Every row gives one point. Each table stands for the endless flat space through its points: a line for two points, a plane for three, and so on. Write the one point that lies in both, or say that there is none.
In the rows, 128 means zero.

First (2 x 3):
[[142  93 125]
 [151 102 104]]
Second (2 x 3):
[[133 103 128]
 [139  99 120]]
They share: no point

First (2 x 6):
[[ 81 131 110 117 127 106]
 [116 181 110 142 147 146]]
Second (4 x 6):
[[116 178  81 105 131 131]
 [ 98 133 132 153 137 146]
 [118 123 103 129 106 147]
 [114 105 107 129 116 147]]
They share: no point

First (2 x 8):
[[156 140 164 132 102 138 149 178]
 [174 194 158 192 162 180 173 154]]
Second (3 x 8):
[[182 158 177 196 136 193 160 173]
 [157 175 157 139 110 144 150 186]
 [157 183 167 151  96 158 150 198]]
They share: no point

First (5 x 11):
[[118 170 158  97 143 190  96 140 112 159 140]
 [102 161 133 128 119 188 120 142  86 158 134]
 [121 187 144 124 135 150 135 163  95 154  92]
 [108 166 161  85 113 236 114 126  76 148 160]
 [119 167 164  98 159 178  71 139 135 172 142]]
Second (4 x 11):
[[106 138 129 152 147 192  74 185 130 136 122]
 [144 172 174 112 144 164 132 149 127 150 173]
 [164 147 120  69 143 145 145 123 129 133 194]
 [ 84 172 111 151 172 176  78 162 121 161 105]]
They share: [122 156 120 117 155 166 106 150 126 145 146]

First (3 x 14):
[[132 120 108 110 137 129 108 129  68 129 115 154 138  92]
 [103 115  95  85 160 131 114 157 109 111 158 129 144 133]
 [125 119  97 117 138 139 108 143  87 135 132 161 132  93]]
Second (5 x 14):
[[114 111  92 127 141 147  88 119  65 116 164 157 118 106]
 [140 148 131  66 178 137 138 151 114 113 107  92 153  78]
 [137 122 146  60 195 171 156 157  89 118 160 137 158 107]
 [111 119  93 117 146 149  84 139  72 123 159 158 121 107]
 [ 84  85  68 113 133 139 100 183  97 144 188 209 138 164]]
They share: [114 117  96 101 149 135 111 150  98 123 145 145 138 113]

First (6 x 20):
[[125  89 147 117 124 151  95 129 119  81 106 138 113 139 152 136 164 186
  121 167]
 [ 69 144 208 112 141  86 132 186 109  70 137 167 179  74 161  75 217 126
  159 165]
 [ 58 184 164 140 113  48 136 159 132 131 150 145 134  39 200 131 144  33
  161  91]
 [109 147 175  79 170  51 156 157 139 117 101 187 120  78 172 131 152 118
  177 151]
 [110 127 149  93 168 113 113 166 116  92  99 200 134 114 119 124 143 149
  169 167]
 [ 88 124 123 182  87 104 102 135 122 114 117 121 141 101 172 126 146 107
  124 132]]
Second (2 x 20):
[[125 156 140 101 127  66 145 168 147 118 118 171 137  75 151  89 169 106
  165 115]
 [ 75 116 165 136 147 116  95 158 112  83 123 171 157  85 166 134 159 116
  160 160]]
They share: no point

First (6 x 24):
[[126  46 192 138 119 133  81 140  89  99 103 124 124 127 167 164 123  88
  144 147  82  52  76  74]
 [119  75 185 119 121 113  95 132  92  86 139 119 106 152 161 142 115  82
  156 145  74  90  98 103]
 [129  97 201 135 133 105 121 162 110  62 151  91  96 194 143  84  55  84
  150 149  60  98  62 139]
 [131 114 140 108 135 156 112 120  87  84 201 101  82  86 152 157  91 127
  141 113 139 130 131 121]
 [113  84 146  85 122 136  87  87  70 103 179 143  94  98 179 193 157 103
  165 123 111 125 170  88]
 [134  67 161 157 153 192 134 156 116 117 151 128  96 125 194 143  63 141
  107 103  99  70  63  60]]
Second (3 x 24):
[[148  95 157 116  93 158 128 167 139  96 201  89 110 118 133 181 130 118
  123 150 149  88 123  96]
 [146 129 135 115 105 143  91 129 131 129 169  97 116  93 127 147 133  96
  123 158 159 111  97 113]
 [156 115 145 114  89 152 110 155 147 114 193  85 118 108 117 165 144 110
  119 166 169 102 115 110]]
They share: no point

First (3 x 24):
[[ 91 159  66 126 166  91 121  84 133 135 100 121 169 134 122 114 143 120
  102 113 105 147 166  98]
 [133 134  95 111 133  88 130 126 116 138 119 127 173 125 159  92 121 125
  107 144 131 114 161 124]
 [169 132 117 105 121  88 130 162  94 132 115 121 169 107 179  96  95 123
  123 158 129 108 157 140]]
Second (3 x 24):
[[148 158 105 119 141  90 146 132 121 126 101 123 143 119 140 112 118  95
  127 122 114 135 181 134]
 [136 138  69  95 149  90  82 104  89 118 105 115 207 127 160  88 130 163
  111 154  98 131 141  90]
 [122 140  83 113 149  90 102 124  97 136 105 113 191 113 162 108 110 145
  107 148 110 127 141 106]]
They share: [135 149  94 116 145  90 124 128 109 131 103 118 167 116 151 110 114 120
 117 135 112 131 161 120]

First (5 x 24):
[[ 90 179  75 122 121 168 135 120 105  57 206 121 126 134 134 175 105 156
  136 159 218 131 139 134]
 [101 182  73 158 103 121 140 155 109  83 162 101 167 126 114 171  99 110
  104 203 186 130 190  89]
 [ 88 141 111 158  84 134 133 142  87  72 147  97 143 126 130 157 116 125
   81 157 176 172 134 125]
 [ 80 100 156 163  72 157 117 121  68  70 123  87 127 124 140 143 131 137
   61 101 157 205  78 154]
 [ 56 154 114 130 114 163  54 127  77  85 177  69 169 106 155 167 152 128
  130 119 178 121 132  97]]
Second (5 x 24):
[[118 113 106 166  79 153  91 121  94  45 149 108 112  91 121 170  69  94
   68 128 166 195 154 145]
 [145 131 138 175 122 193 112 128  82 115 165  40 200 135  54 179 133 167
  101 188 153 151 124  90]
 [ 61 155  74 183 124 127 122  86 154  93  99 150 160 129 120 109 147 107
  127 112 175 113 140 106]
 [124 107 112 169  91 122 106  99 126  48  98 103 167 120 137 145 118  94
   94 147 153 167 180 106]
 [ 79 176 118 164 132 176 132 123 110 104 153 106 149 130  95 163 115 134
  100 140 189 130 124 125]]
They share: no point
